Each row is a point. Examples show where two turns around zero, p and q, send a point. Write where each new point lands after one turn and then the other. Backwards means that the second turn is done in reverse. Each puzzle has new turns, and all numbers are rounded.
(in the rows, 128 means zero)

Turn p:
[89 115 141] -> [147 156 155]
[128 102 139] -> [154 120 136]
[112 127 140] -> [138 145 133]
[141 160 131] -> [108 136 101]
[170 135 88] -> [93 83 116]
Turn q:
[109 139 134] -> [140 136 110]
[140 130 83] -> [102 90 122]
[157 134 150] -> [148 126 159]
[146 121 162] -> [145 146 158]
[87 116 111] -> [106 143 90]
Where do these land?
q, then p: [152 140 88] -> [161 117 161]
q, then p backwards: [114 153 106] -> [163 129 136]
p, then q: [112 103 144] -> [144 121 157]
p, then q: [140 125 96] -> [114 159 121]
p, then q: [132 115 171] -> [126 91 153]
q, then p: [118 132 163] -> [111 125 96]

Turn p:
[96 153 95 103] -> [182 138 109 132]
[118 143 93 118] -> [167 138 133 128]
[116 111 139 158] -> [105 135 133 157]
[167 151 143 136] -> [106 144 137 89]
[145 98 128 164] -> [99 127 164 146]
[139 129 157 88] -> [121 98 101 99]
[115 110 141 128] -> [118 114 120 145]
Turn q:
[141 101 118 115] -> [144 152 142 139]
[114 106 110 110] -> [149 156 116 127]
[140 169 133 108] -> [99 125 141 93]
[127 125 145 112] -> [142 123 138 113]
[118 139 134 196] -> [106 84 102 170]
Where do these land?
p, then q: [191 138 133 169] -> [150 95 116 64]
q, then p: [108 118 110 115] -> [147 142 136 109]
q, then p: [107 118 115 147] -> [140 143 154 135]
p, then q: [98 117 134 134] -> [116 125 114 155]
p, then q backwards: [136 167 134 99] -> [91 137 128 97]
p, then q: [128 109 142 105] -> [151 145 124 144]

Turn p:
[138 141 74 146] -> [140 167 140 169]
[120 107 143 104] -> [141 114 133 98]
[115 122 141 102] -> [139 123 120 99]
[119 149 149 130] -> [113 122 102 124]
[157 137 153 126] -> [92 126 134 115]
[117 122 167 133] -> [116 93 115 115]
[130 117 69 154] -> [157 152 153 176]
Turn q:
[134 119 150 155] -> [116 151 150 140]
[123 141 78 161] -> [87 93 140 102]
[172 129 142 122] -> [113 161 99 136]
[135 142 109 84] -> [146 112 86 115]
[126 132 148 153] -> [122 148 152 126]
[95 123 155 123] -> [162 132 153 134]
[111 110 113 99] -> [149 98 116 143]
Where do these land?
p, then q: [151 93 92 125] -> [135 183 132 127]
q, then p: [92 161 106 129] -> [135 123 152 81]
q, then p: [164 124 149 138] -> [126 144 94 149]
q, then p: [121 140 120 129] -> [133 129 133 114]
p, then q backwards: [96 143 139 147] -> [141 113 110 96]
q, then p: [144 107 163 100] -> [102 150 130 167]

Turn p:
[149 122 168 97 131 146] -> [120 100 143 172 141 116]
[115 177 150 104 97 145] -> [139 61 114 120 131 130]
[107 110 136 152 133 127] -> [158 150 130 129 133 130]
[134 126 110 127 103 148] -> [120 123 106 133 121 155]
[148 144 101 102 161 132] -> [83 122 157 113 130 135]
[97 138 109 154 161 103] -> [145 156 149 80 130 121]
[110 108 119 134 85 112] -> [150 137 97 133 91 131]
[163 99 132 154 154 110] -> [110 176 130 143 147 104]
Turn q:
[141 99 162 152 153 111] -> [142 120 145 138 178 106]
[136 144 162 129 100 133] -> [124 147 97 119 152 144]
[173 163 166 124 119 119] -> [111 142 77 156 160 126]
[105 133 96 108 126 111] -> [103 110 140 114 96 130]
[131 112 113 102 119 153] -> [143 139 119 110 99 111]
[113 136 110 123 92 147] -> [124 152 124 106 101 150]
[124 96 105 169 175 110] -> [141 108 192 157 137 112]
[101 142 110 118 140 139] -> [134 106 131 124 100 146]
Where do these land?
p, then q: [148 115 111 157 148 127] -> [124 100 113 143 115 154]
p, then q: [166 133 99 116 91 121] -> [118 133 160 99 92 152]
q, then p: [152 109 141 121 89 105] -> [132 108 157 88 115 115]
p, then q: [86 124 127 149 146 135] -> [138 134 86 148 132 111]
q, then p: [91 164 158 129 154 142] -> [109 156 136 163 138 172]
q, then p: [116 137 159 94 117 160] -> [81 128 131 128 104 154]
q, then p backwards: [137 114 101 130 152 106] -> [137 123 147 94 143 113]

Turn p:
[87 166 132 95 129 105 149 94] -> [154 138 156 173 119 123 152 82]
[139 138 141 121 131 78 96 130] -> [109 176 136 134 103 135 107 119]
[150 99 152 162 127 139 95 129] -> [99 145 122 90 151 110 110 150]
[135 109 97 144 140 144 160 141] -> [128 84 117 126 143 155 121 138]
[116 153 143 135 144 157 134 108] -> [136 126 113 146 156 101 144 115]
[127 148 84 126 98 139 123 91] -> [185 140 125 113 143 150 139 112]
[128 119 108 118 97 133 144 86] -> [156 128 150 107 144 151 158 113]
[143 89 134 87 169 109 125 165] -> [86 125 144 160 102 148 125 180]
[112 122 146 133 133 133 112 168] -> [116 118 126 130 108 96 105 147]
[142 163 164 156 109 153 128 165] -> [114 118 77 106 109 84 128 115]
[129 103 108 131 132 118 142 130] -> [124 111 142 125 132 154 119 134]
Turn q:
[149 152 123 124 117 114 112 128] -> [105 106 120 140 122 135 144 120]
[116 149 148 131 112 97 137 149] -> [122 102 112 142 123 108 127 162]
[91 121 137 107 112 136 128 132] -> [150 122 143 121 99 126 109 145]
[151 147 109 105 204 98 120 97] -> [152 95 141 122 176 119 183 81]
[132 144 139 189 146 138 108 129] -> [79 133 140 118 168 110 109 126]
[152 151 112 121 147 185 111 123] -> [99 150 149 101 110 123 150 83]
[139 96 121 102 116 125 115 143] -> [148 128 105 137 107 143 112 106]
[126 84 105 126 98 170 169 137] -> [147 192 111 110 102 155 117 143]
[123 96 157 129 115 115 158 130] -> [155 150 117 157 132 121 112 154]
[96 121 134 166 137 96 122 145] -> [127 105 118 117 163 116 94 155]
[132 146 124 108 104 135 126 96] -> [122 124 153 142 105 152 149 131]
Where do these land?
p, then q: [111 114 92 107 118 158 96 136] -> [110 133 79 145 116 107 131 102]
p, then q: [121 142 118 115 174 154 175 85] -> [133 178 133 108 193 116 132 129]
q, then p: [123 126 142 158 161 104 134 92] -> [83 126 118 163 150 121 114 135]
q, then p: [137 99 158 149 113 100 133 158] -> [143 140 111 124 132 143 71 137]
q, then p: [113 122 117 138 106 158 110 143] -> [158 147 138 123 111 104 135 139]
q, then p: [155 145 161 151 81 94 128 148] -> [147 95 135 112 129 122 61 123]
p, then q backwards: [121 158 97 116 156 131 144 135] -> [147 103 139 108 111 92 124 123]
p, then q: [110 110 109 104 108 128 119 119] -> [119 144 116 157 113 105 132 121]
q, then p: [109 140 135 94 145 149 117 123] -> [106 146 145 108 117 131 157 116]
p, then q: [181 124 150 148 117 103 124 140] -> [142 108 155 92 89 141 135 143]

Turn p:
[134 123 137 105 144 138 119 160] -> [117 131 171 131 134 139 128 130]
[84 154 79 112 103 100 164 134] -> [152 148 116 68 93 107 101 158]
[143 120 186 127 114 171 127 171] -> [123 100 185 157 153 94 156 117]
[117 110 110 131 113 143 103 132] -> [163 132 136 138 125 136 116 112]
[106 129 112 134 137 67 127 119] -> [124 126 95 121 113 145 91 169]
[163 154 125 153 138 127 118 97] -> [100 149 90 149 129 124 135 105]
[156 102 138 118 116 130 154 136] -> [124 108 142 133 104 130 164 133]
[145 133 134 166 164 148 130 93] -> [98 116 92 132 149 137 134 85]
[104 127 131 105 123 129 110 111] -> [153 142 126 122 152 139 127 142]
Turn q:
[138 167 89 131 116 117 165 131] -> [115 164 158 117 144 156 111 98]
[157 88 108 130 125 128 155 105] -> [148 115 134 103 122 102 117 83]
[124 119 118 137 96 88 122 150] -> [124 164 120 162 133 105 131 110]
[103 149 101 122 134 140 90 99] -> [169 140 110 128 126 169 122 150]
[174 151 152 150 151 135 114 132] -> [89 92 113 137 109 154 113 118]
[111 119 145 119 139 150 136 155] -> [119 110 142 126 142 120 158 148]
[119 108 140 116 87 121 112 113] -> [153 134 122 148 132 94 106 142]
[128 150 161 131 148 141 97 92] -> [128 105 106 123 98 150 106 167]
[98 90 161 162 119 123 145 150] -> [121 126 153 149 99 83 165 136]
[118 107 148 92 145 111 112 127] -> [127 127 91 111 138 103 138 152]
[137 161 85 118 147 154 161 155] -> [115 131 160 105 166 173 143 104]
Where do these land?
p, then q: [136 103 114 99 136 117 127 122] -> [126 103 157 133 148 131 124 134]
q, then p backwards: [106 136 131 161 158 106 99 108] -> [158 113 92 120 112 96 138 108]
q, then p: [135 122 162 97 159 121 158 136] -> [142 126 150 95 131 150 114 170]
q, then p: [107 100 161 139 108 146 86 105] -> [128 110 138 171 73 121 118 127]
q, then p: [179 144 103 99 112 143 125 163] -> [117 116 109 117 168 177 112 96]
p, then q: [104 123 112 170 133 138 107 145] -> [155 114 87 142 106 130 112 125]
q, then p: [113 179 95 114 119 148 153 150] -> [96 125 152 115 185 118 136 106]
p, then q: [140 121 159 135 99 89 157 124] -> [121 152 144 148 141 100 160 95]
q, then p: [132 125 115 138 128 144 140 99] -> [135 138 133 150 135 132 156 131]
